Each row of a before or after table is a point. One or more steps were done to the points. Then noise was added and the rows were shuffled. The steps act on columns, c1 being the first. What was done? A step turns or swaps two columns, mirrors them in a line or flattens them onto one, adds a multiple of one to another, or multiplies or shifts one. Angles are multiples of 10 degrees, from the lower column toward the higher: turns from -170 to 170, lines from 10 to 170 but not 90. Use the fewest steps. Two steps may share a column if one is a turn and the other turns, adds or multiplies; they go together, in the order done. Otherwise the lowest column goes first.
In the rows, 128 means zero.

Before (10 x 2):
[[114 157]
 [105 106]
 [120 141]
 [ 99  57]
 [151 128]
 [ 87 131]
 [160 110]
 [153 120]
 [ 73  53]
 [131  69]]
After (10 x 2):
[[ 95 140]
 [168 209]
 [145 155]
 [171 133]
 [104 131]
 [139 118]
 [145 201]
 [113 184]
 [145 102]
 [103 124]]
Steps: turn c1 and c2 by -170 degrees

Before (12 x 3):
[[121 120 126]
 [157 132 177]
 [154 155 136]
 [108 154 146]
 [144 150 138]
 [ 63 154 161]
 [173 176 167]
 [107  99 102]
 [121 153 178]
 [ 59 146 161]
 [101 174 123]
 [162 105 176]]
After (12 x 3):
[[152 172 140]
 [180 167 179]
 [111  83 156]
 [129 118 135]
 [135 164 109]
 [164 136  84]
 [131 202 156]
 [149 205  74]
 [127 172 101]
 [164  92  81]
 [182 157 184]
 [179 168 115]]
Steps: turn c1 and c3 by -110 degrees; multiply c2 by 1.6

Before (9 x 4):
[[148 145 197  82]
 [173 158 195  92]
 [107 156  87 108]
 [127 154 117 146]
 [121 115 144  77]
 [112 102  72 116]
 [ 95  81 107 131]
 [130 129 104 137]
 [215 151 182 100]]
After (9 x 4):
[[ 87 134 116  78]
 [193  97 177 159]
 [227  99 140 146]
 [ 96 117  82 111]
 [133  74 147 116]
 [121 138 101 130]
 [122 148 117 154]
 [ 96 106  93 160]
 [171  81 190 146]]
Steps: turn c1 and c3 by -20 degrees; swap c2 and c4

Before (9 x 8):
[[205 107 133 140  63 154 163 128]
 [101 103 169  79 141 104 116 119]
 [154  85 111 111  85 198 152 167]
 [ 97 184 203  59 111  94  70 110]
 [126 118 109  88 140 116  72 136]
 [158 133 117 166  78 189 147  88]
 [132 127 117 104  51 138 124  81]
 [ 96  79 112 143 100 127  77 163]
 [ 97 159 131  97 114  95 123 137]]
After (9 x 8):
[[125 119 107  88 141 115  72  93]
 [100 168 214  59 112  93  71  68]
 [134 125 114 104  51 138 124  40]
 [ 95 158 136  94 115  95 121  95]
 [156 135 119 164  76 188 146  50]
 [100  96 163  80 141 104 114  76]
 [ 97  81 107 142  98 127  78 123]
 [207 105 128 142  62 152 162  84]
 [152  92 105 111  83 200 149 130]]
Steps: turn c2 and c3 by 10 degrees; shift c8 by -40

Before (11 x 9):
[[184 150 174 106  99 129 146  95 160]
 [174 161 170 152  78 134 159 186  74]
 [207 173 133 116 101 177 127 157 142]
 [120 125  89 181 168  81 141 115 178]
 [ 93 101  98 177  60 148 194 123 123]
 [172 231 161 142  90 164 181 181  87]
 [116 115 105 104 160 121 134  87 142]
 [135 146 104 144 134  93  71  65 150]
 [145 162 140 104 126 108  94 156 161]
 [210 152 126 112 124 131 142 144 114]
 [118 105 128 169 175 137 109 101 159]]
After (11 x 9):
[[135 184 103 162  71 108  73  69 107]
 [157  99 125 159 148 156 108  99 113]
 [105 148 177 111  64 120 145  92  69]
 [138 186 142 117 158 101  97 161  93]
 [ 58 146 125 109 139 122 137 147  90]
 [ 68 193 163 120 145 165 179 177 132]
 [ 76 125 129  94 130 166 126 155  68]
 [ 59 154 167 146 140 148 160 189 141]
 [166 173  90 198 153 110 142 111  93]
 [145 123 105 112 117 108 134  83 125]
 [151  82  98 163  48 168 193 123 160]]
Steps: turn c1 and c9 by -140 degrees; add -1 times c6 to c2; turn c4 and c6 by 30 degrees; add 1 times c8 to c5

Before (12 x 11):
[[ 57 164  61 177 167 115 124 152 128  69 128]
 [ 93 154 114 114 132 111 109  81  45 122  99]
 [161 143  75 133 114 107 178 192 139 149 148]
 [145 113  91 187   7 115 108 150 124 136 110]
 [ 76 124  99 159  59  93  70 120 156 122 181]
 [154 203 107 156  63  90 122 131 163 149  93]
 [240 153 140 134 113 120  89 152 133 124 156]
 [160 124 106 135 134 142 123 102 153 122 158]
 [156 156 175 141 138  81  78 114 145 126  81]
 [142 178 149 118 127 150  66 120 105 195 119]
 [107 117  78  92 113 108  99 121  99  79  85]
 [132 147 138  91 111 127 158 148 147  84 131]]
After (12 x 11):
[[125 177 126  84 121 104 195 118 118 194 119]
 [124 147 148 113 120 126 104 149 136  86 129]
 [ 89 142  95 123 145 135  62 193 133 149 148]
 [108 112  86 183  18 134 135 150 127 136 110]
 [104 124 106 139 121 104 125 103 140 122 157]
 [191 164  64 207 179 165 109 152 127  69 129]
 [ 85 156 157 142 133 162 191 112 134 126  81]
 [ 91 203 106 146  65 154 127 132 142 148  94]
 [155 154 110 117 110 155 140  83  95 123  99]
 [142 119  70 117 108 154 139 123 117  79  86]
 [164 124  83 161  55 178 172 121 140 122 181]
 [ 20 152 128 134 124  97 168 151 129 124 155]]
Steps: turn c1 and c6 by -160 degrees; mirror c3 and c7 in the line at 10 degrees; add -0.5 times c10 to c4; add 0.5 times c8 to c5; multiply c9 by 0.4

Before (9 x 12):
[[122  95 150 101 139 171 116 164 118 169  92 157]
 [174 183 143 165 104  81 128  95  96  72 117  92]
 [143 131  86 130 121 123 118 144 162 133 128 184]
 [ 88 155 167 148 141 170 217 134  69 177  58 102]
 [127  98 135 100 115 124 146 177 156 158 148 158]
 [169 168 102 142 107 117 132  87  91 133 141  98]
 [126 118 172 168 139 128 160 104  71 167 100 139]
 [ 70 122 140 125 172 158 128 182 140 198 115 139]
 [167 118 111 143 117  97 120 114 147 147 101 113]]
After (9 x 12):
[[127 108 177 180 117 100 156 104  71  94 152 135]
 [168 124 111 152 135  62 113 116 176 103 154 121]
 [ 86  73 172 156 106 208 218 137  37 117 199 112]
 [169  98  98 152 155  83 135  80 105 154 120 109]
 [179 132 141 171 150   4 125  89 136 207 143 101]
 [141 119  88 141 139 127 111 147 162 130 124 163]
 [ 67  75 140 127  81 201 129 184 118  75 134 138]
 [130 120 139 112 150 124 149 175 157  81 110 151]
 [122 119 152 109 115 226 117 172  78  73 163 152]]
Steps: turn c2 and c10 by 130 degrees; shift c4 by 10; turn c5 and c11 by -170 degrees; multiply c6 by 2.5; turn c6 and c9 by -20 degrees; multiply c12 by 0.7

Before (10 x 14):
[[110 182 201 196 172 121 105  79 119 140 103 197 140 115]
 [167 181 123 174  99 115 137 116 143 110 112 186  69 105]
 [178 158  99 116 189  98 119  77 115  88 110 113  80 194]
 [ 62 126 116 145  83  94 125 124 144  80 124 176 124 147]
 [ 85 103 165  95 130  87 189 142 115 160 161 112 142 137]
 [ 99  68  86  91 111 169 156 180 175 113 177 185 145 142]
 [161 149 172  94 107 181 123  84 109  74 158 135 123 142]
 [101 166 147 106  69  86  84 177  89 116 106 111 159 195]
 [ 97 106 192 140  87 141 151  89 108 183  74 124  74 105]
 [138 155  83 180 160 174  94 106 128 131 163 104 107 138]]
After (10 x 14):
[[162 165 149 120 199 134 107 162 108 116  85 129 108 206]
 [137 105 192  96 158  97  75 101 156 183 150 145  83  92]
 [ 82 155  83 102  79 106 163 115 149 131  93 127 118 131]
 [176  70  87 128 122  83 176 164 138 111 153 206 178 139]
 [156 126 118  63 184 134 125 126 145  79 125 198 139 141]
 [178 103 167 116 148 164 161 137 110 162 189 131 124 142]
 [ 87 184 200  69  94 158 101  96 111 141 108 220 127 120]
 [ 65 181 123 130 161 125 112 118 177 110 136 207 113  87]
 [132 150 172 176 120  71 158  97 129  75 123 156 110 143]
 [103 157 100 173  91 187 109  93 183  87 118 135  92 178]]
Steps: turn c1 and c4 by 130 degrees; turn c5 and c6 by 150 degrees; swap c7 and c11; multiply c8 by 0.7; turn c9 and c13 by 60 degrees; turn c9 and c14 by -20 degrees; shift c12 by 20

Before (12 x 18):
[[182 136 178  79 108 120 132 156 118  84 132 147 137 109 156 118 143  43]
 [158 146 196 127  99 119 150 123  92 115 177 174 172 103 172  82 122  69]
 [125 164 121 186  94 135 144  94 173 146 111  95 126  92 145 160 157 177]
 [141  50 105 154 121 156 135  84 159 106 144  38 154 185 150 159 140  93]
 [176 103 123 133 103 145 141  56 131 145 122  59 103 190 147 146 115  97]
 [130 124 138 162  95 125 144 133 191 155  97 125 133 125 160 103 101 145]
 [187 160 206 118 103 109 129 170 125 111 185 172 157 168 133 111 144  68]
 [142 150 168 101  59 163 126 152 116 121 154 146 154 123 120  82 140  92]
 [123 125 123 191 118 136 152 102 139 124  94 134 130 131  87 153  91 136]
 [ 96 168 196  96 115 118 122 151 103 118 144 165 152 153 158 119 121  79]
 [162  89 141 177 130 155 134 110 115 134  88  27 137 167 148 128 142 132]
 [174 106  62 152 119 153 153 115 114 119 124  69 135 191 179 125 153  97]]
After (12 x 18):
[[164 148 197 126  99 133 152 126  92 113 179 174 144 101 172 194  86  71]
 [ 95 162 194  97 121 131 123 151 105 118 145 165 102 158 159 155  78  80]
 [178 106 126 126 103 121 138  52 137 141 129  60 137 193 147  99  76  93]
 [177 103  62 149 118 129 155 114 121 108 123  68 120 187 179 137 116  98]
 [125 163 121 184  95 122 144  94 173 140 113  97  61  91 140 108 115 176]
 [142  53 108 152 124 141 137  84 161  99 139  36   6 192 150 133 100  90]
 [142 148 163  97  61 136 125 149 112 114 152 148 183 121 120 183 100  88]
 [128 120 136 167  91 116 144 132 192 151  97 121 176 126 162 153  64 145]
 [183 160 205 126 107 136 128 170 123 117 187 170 116 168 135 162 105  67]
 [126 127 128 193 120 132 155 102 143 127  93 130  65 134  87 115  52 142]
 [160  85 140 176 126 133 132 112 114 126  91  25 115 169 151 135 107 130]
 [183 135 178  74 108 138 136 156 119  93 131 148 133 111 155 143 102  44]]
Steps: flatten c6 and c10 onto the line at 110 degrees; turn c13 and c16 by 130 degrees; multiply c13 by 3; shift c17 by -40

Before (8 x 24):
[[ 87 130 130 175 174 152 138  91 106 135 144 110 107  90 109 167 148 117
  124  59 119 102 101 105]
 [ 98  94 139 149 176 136 142  48  73  99 162  72 141  90 179 157 131 101
   86  85 125 116 126 159]
 [162  66 100 133 138 136 186 125 140 121 154 161 181 102 175  87 118 161
  154 158 133  97 182  99]
 [ 64  68 118 195 119 166 114  71 127 103 161 103 139 121 111 147 117 133
  149 108 126 124  74 143]
 [118 114 104 156 200  87 105 149  87 100 166  80 153  94 107 165 139 129
  128 115  99 130 103 120]
 [172 105 114  80 138  95 200 141 145 155 112 172 164  96 154  63 122 186
  153 179 148 194 132 134]
 [134 126 148  46  98 173 181 136 165 162 160 169 137 130 163 109 125 217
  153 184  93 193 163  98]
 [ 84 151 134  73  82 112 117 164 160  99  84 187  74  63 153 135 168  81
  210  65 113 129 133 172]]
After (8 x 24):
[[150 126  97  48 112 172 180 137 122  77 159 192 137 145 164 108 122 218
  121 184  93 170 163 149]
 [160 104 135  79 131  94 200 141 133  96 113 193 163  86 155  63 122 185
  123 178 147 172 132 114]
 [ 77  68 143 193  92 167 116  72 111 147 162 124 137 148 109 148 117 132
  119 106 126 102  74 118]
 [ 83 114 121 156 151  86 106 150 142 176 167 132 154  66 106 165 141 128
   97 114 100  81 102 104]
 [114 153 172  74  39 112 119 164  84 130  84 128  72 116 151 134 170  80
  181  64 115 187 133 134]
 [ 68 130 106 176 118 153 138  91 148 136 143 102 108  86 108 168 149 117
   94  59 120 110 101 131]
 [152  67  98 131 131 136 186 126 114 125 155  98 181  92 176  87 117 160
  126 158 134 160 183 100]
 [ 77  94 160 149 125 134 143  48 151 185 160 117 141  81 179 158 130 101
   55  85 124  72 126 139]]
Steps: turn c1 and c5 by 30 degrees; turn c5 and c14 by -40 degrees; swap c3 and c24; turn c9 and c10 by -140 degrees; swap c12 and c22; shift c19 by -30

Before (13 x 32):
[[144 130 151 122 149 128 124 107 164 147 109 128 110 125 136 134 120 138
  105 126  99 129 134 129 124 134  71 120 135  90  89 126]
 [132 131 150 127 133 115 120 136 132 121 119 143 111 124 129 132 120 133
  122 112 113 118 137 136 130 120 133 156 119 157 114 142]
 [134 117 153 124 134 131 124 138 140 127 123 134 164 126 145 143 122 108
  120 112 108 121 135 144 140 136 127 121 117 142 122 148]
 [122 107 125 120 132 136 133 130 126 136 111 126 129 130 125 139 135 145
  121 111 123 127 139 109 118 130 122 134 127 159 131 126]
 [125 128 152 142 124 134 140 134 129 125 143 123 110 122 144 188 127 130
  128 118 126 120  89 139 142 137 122 143 154 155 110 146]
 [132 133  84 108 131 119 131 124 143 122 115 120 211 137 139 131 133 126
  131 119 120 120 136 137 123 121 122 123 138 127 125 143]
 [135 124 143 148 119 141 131 130 154 127 117 137 108 138 119 132 138 145
  128 127 127 132 124 130 140 138 101 136 119 132 136 148]
 [125 133 140 114 123 133 191 105 133 122 142 133 117 137 110 142 130 145
  116 107 123 122 110 141 115 143 129 146 123 132 129  80]
 [129 128 147 110 122 143 129 129 149 136 110 140 136 134 129 133 123  76
  130 110 124 129 126 144 139 142 127 137 119 149 137  77]
 [124 117 148 113 116 140 129 123 139 121 130 148 119 127 116 132 132 131
  132 102 118 135 118 133 133 121 134 136 129 154 129 138]
 [139 120 121 109 126 140 144 133 147 120 124 129 139 154 132 132 189 145
  129 112 118 119 131 137 139 116 134 148 124 123 136 132]
 [122 131 135 124 129 141 131 135 125 130 122 141 136 121 115 134 120 125
  126 108 115 120 135 140 144 130 134 200 124 128 130 137]
 [141 134 135 112 129 139 126 126 141 132 137 125 108 124 120 132 119 123
  112 126 122 157 120 120 142 116 117 129 125 155 137 130]]
After (13 x 32):
[[145 130 151 118  89 127 124 106 130 146 107 130 109 124 136 140 120 138
   90 135 100 129 127 130 124 134  71 120 136  91  88 127]
 [134 133  83  96 113 119 132 124 124 122 116 121 210 137 138 134 133 126
  134 136 118 121 120 136 123 122 121 122 138 127 125 142]
 [135 131 151 125 123 115 121 135 130 121 119 142 113 126 129 135 120 134
  113 136 112 118 113 136 129 118 133 158 118 158 114 143]
 [133 117 154 122 115 130 126 138 128 128 122 133 164 127 144 157 123 108
  149 136 108 119 112 144 140 137 127 121 118 143 122 149]
 [120 105 124 116 130 135 133 129 133 136 110 127 128 128 125 151 136 145
   95 139 123 128 111 110 119 130 121 136 128 160 131 126]
 [137 134 137 104 116 139 128 125 123 133 138 125 108 123 120 136 118 123
  119 118 123 157 124 121 143 115 116 129 123 155 138 130]
 [136 121 121  98 111 140 145 133 121 119 123 129 137 153 132 135 187 145
  104 131 118 120 111 135 139 117 134 149 126 123 136 133]
 [124 127 151 150 128 134 140 134 124 124 143 124 109 122 144 248 127 130
  125  89 127 118 117 139 142 138 122 142 155 154 110 145]
 [118 130 134 121 132 142 130 136 130 130 123 141 136 122 113 140 119 125
  131 137 114 119 106 140 144 129 132 201 125 128 128 137]
 [124 134 138 107 123 133 192 104 123 123 142 132 117 138 109 155 130 144
   91 111 123 122 107 141 115 144 130 147 124 133 128  79]
 [131 124 141 160 105 142 132 132 113 127 118 138 107 137 118 136 138 144
  103 124 127 132 127 130 137 138 104 135 118 131 135 148]
 [120 116 149 104 118 141 129 123 117 120 130 148 120 127 116 137 133 131
  128 118 117 135 102 132 134 122 134 135 128 156 130 138]
 [125 129 149 100 110 143 128 128 118 137 109 139 137 134 128 137 123  76
  208 126 123 130 111 145 139 141 128 137 120 150 138  78]]
Steps: add -0.3 times c6 to c1; multiply c4 by 1.6; multiply c5 by 0.7; turn c5 and c9 by 110 degrees; multiply c16 by 2; add -1.5 times c18 to c19; swap c20 and c23

Before (12 x 48):
[[140 170 172 122 144 157  94 124 162 136 160 148 118 101 144 179 120 113
  134 124 114 117 135 133 151 111 134 135 115 115 134  90  70 111 112 157
  128 124 139 152 150 135 120 114 153  83 120  86]
 [168 170 115  91 101 163 130 167 131 113 162 162 105 117  74 142  87 163
  164 161 130 130  75 120 111 117  77  81  87 124 165 119 120 177 113 180
  148 115 146 126 175  97 153 138 145  96 152 174]
 [120 105 130 147 171 127 122 137 194 150 123 138 150 163 151 156 136 120
   90  97 144 180 158 173 142 172 148 148 175 179 153 114 115 109 102 145
  102 174 149 133  96 132  82 107 133 128 111 123]
 [ 76 193 128 163 130 104 172 114 140  80 151 127 122 101  86 127 104 169
  177 144 190 138 128 107 120  92 104 173 128  94 125 139 173 177 116  91
  114 103  84 101 131 135 165 159 107 133 141 134]
 [152 149 161 135 125 137  91 177 137  79 163 139  67 101  95 171 107 157
  142 150 147 112 117  77 157 114 104  99  87  85 163 111 120 137 131 199
  152 136 149 124 156 141 119 130 157 113 153 143]
 [107 129  97 159 104 121 147 110 120 122 117 117 141 131 100  77 125 120
  134 111 157 133 118 146  76 113 116 144 144 122 108 168 183 128 141 134
  103 126 124 102  75 150 141 142 100 127  98 141]
 [118  98 142 156 147 154 144 157 160 130 124 147 151 106 165 152 141  86
  129 113 131 168 142 145 128 147 146 141 133 184 124 112 136 100 131 121
  151 183 163 139 109 117  95 106 107  90  72  72]
 [139 170 167 102 136 169 113 147 173 103 171 182 130 106  87 166 102 153
  133 139 120 125 130 122 145 113 123 103 113 116 133 106 135 106 139 163
  168 105 140 170 144 123 118 126 141 122 102 112]
 [142 136 119 144 186 131 118 146 146 127 165 163 137 138 160 164 128 103
  103 105 106 139 153 118 157 153 174 143 103 157 133  98 116 127 130 175
  120 141 163 164 107 120  80 109 135  98  96 111]
 [118  95 114 131 145 131 134 117 162 162 128 102 187 169 166 128 140  92
   92  99 124 188 145 152 105 182 109 162 130 148 128 132 157 138 161 144
  129 161 129 142 101 147 131  93  96 133 101 132]
 [137 167 162 112 149 144 107 158 129 102 162 138 133  80 113 171 139 142
  129 170 118  81 131 133 175 125 129 125  96 130 155 101 109 107 114 133
  160 121 152 166 112 123 122 123 149 102 138 117]
 [102 129 112 157  93 106 171  87 104 100 125 116 126 118 112 131 101 181
  163 109 165  91 111 104 126 126  94 143 156  88 136 154 186 176 143 124
  102  90 143  97 125 154 171 180  70 149 120 146]]
After (12 x 48):
[[137 167 162 113 149 144 144 158 123 102 163 138 132  81 114 170 137 142
  131 173 117  81 131 132 175 124 141 125  96 130 154 105 109 107 114 135
  224 122 151 165 113 122 123 122 149 104 135 165]
 [151 149 161 134 125 137 140 178 125  86 163 140  67 102  95 171 107 158
  141 155 146 112 116  76 158 113 171  99  86  85 163 116 118 138 131 199
  199 136 148 122 157 143 119 129 158 113 145 193]
 [102 129 111 158  91 104  73  87 112 109 126 117 126 117 112 131 100 181
  164  97 164  90 111 103 125 127 127 143 156  89 137 134 185 178 143 123
   52  88 145  98 125 154 173 181  70 149 113 197]
 [169 169 118  90 102 162  93 168 119 128 162 163 106 115  73 142  86 161
  165 151 130 130  76 119 110 115 167  83  86 125 165 105 121 177 112 180
  188 117 146 125 175  98 152 138 144  95 144 226]
 [107 130  97 160 104 121 106 109 136 124 117 116 140 129  99  76 124 119
  134  83 157 132 119 145  77 115 125 145 144 122 109 123 183 127 142 133
   53 125 123 102  75 150 141 141  99 127 107 193]
 [118 104 130 150 172 127 145 137 194 144 124 138 150 162 151 158 135 120
   90 125 144 178 158 173 143 172 116 147 176 180 153 162 115 108 102 145
   49 174 149 133  96 132  83 109 133 128 142 173]
 [117  93 114 131 143 131 112 118 171 167 127 101 187 170 165 129 140  90
   92 110 124 187 145 151 104 181 140 161 130 148 128 150 158 138 162 142
  130 161 130 142 101 147 130  93  98 133 123 182]
 [119  99 143 155 149 154 128 156 186 126 123 147 151 104 165 153 140  86
  131 134 132 169 142 144 129 147 103 140 134 182 125 150 137 100 130 121
  198 182 163 139 109 117  94 107 107  92 106 122]
 [140 169 167 102 135 169 135 145 181 105 171 181 128 105  86 167 103 153
  134 151 121 126 130 123 146 113 141 102 114 116 133 129 135 104 138 163
  249 103 139 169 146 123 118 126 140 123 128 162]
 [139 170 171 121 143 157 158 123 163 133 160 147 116 103 144 180 119 114
  136 158 116 117 135 133 152 111 147 136 113 115 133 149  70 112 112 157
  128 125 140 150 150 134 121 113 152  83 135 137]
 [143 137 119 144 185 132 164 148 159 112 165 162 136 137 160 166 128 102
  103 144 106 139 154 118 159 154  99 143 104 156 134 163 117 128 130 174
  102 140 164 165 109 119  81 109 135  99 115 162]
 [ 75 193 128 164 133 103  79 114 131  88 150 127 120 100  85 128 104 169
  176 127 190 137 128 107 120  92 117 172 129  94 126 108 175 178 116  90
   86 103  83  99 132 136 166 160 106 133 139 184]]
Steps: add -0.3 times c27 to c10; turn c7 and c27 by -140 degrees; turn c9 and c47 by 30 degrees; multiply c47 by 0.7; mirror c20 and c32 in the line at 150 degrees; multiply c37 by 3; shift c48 by 50
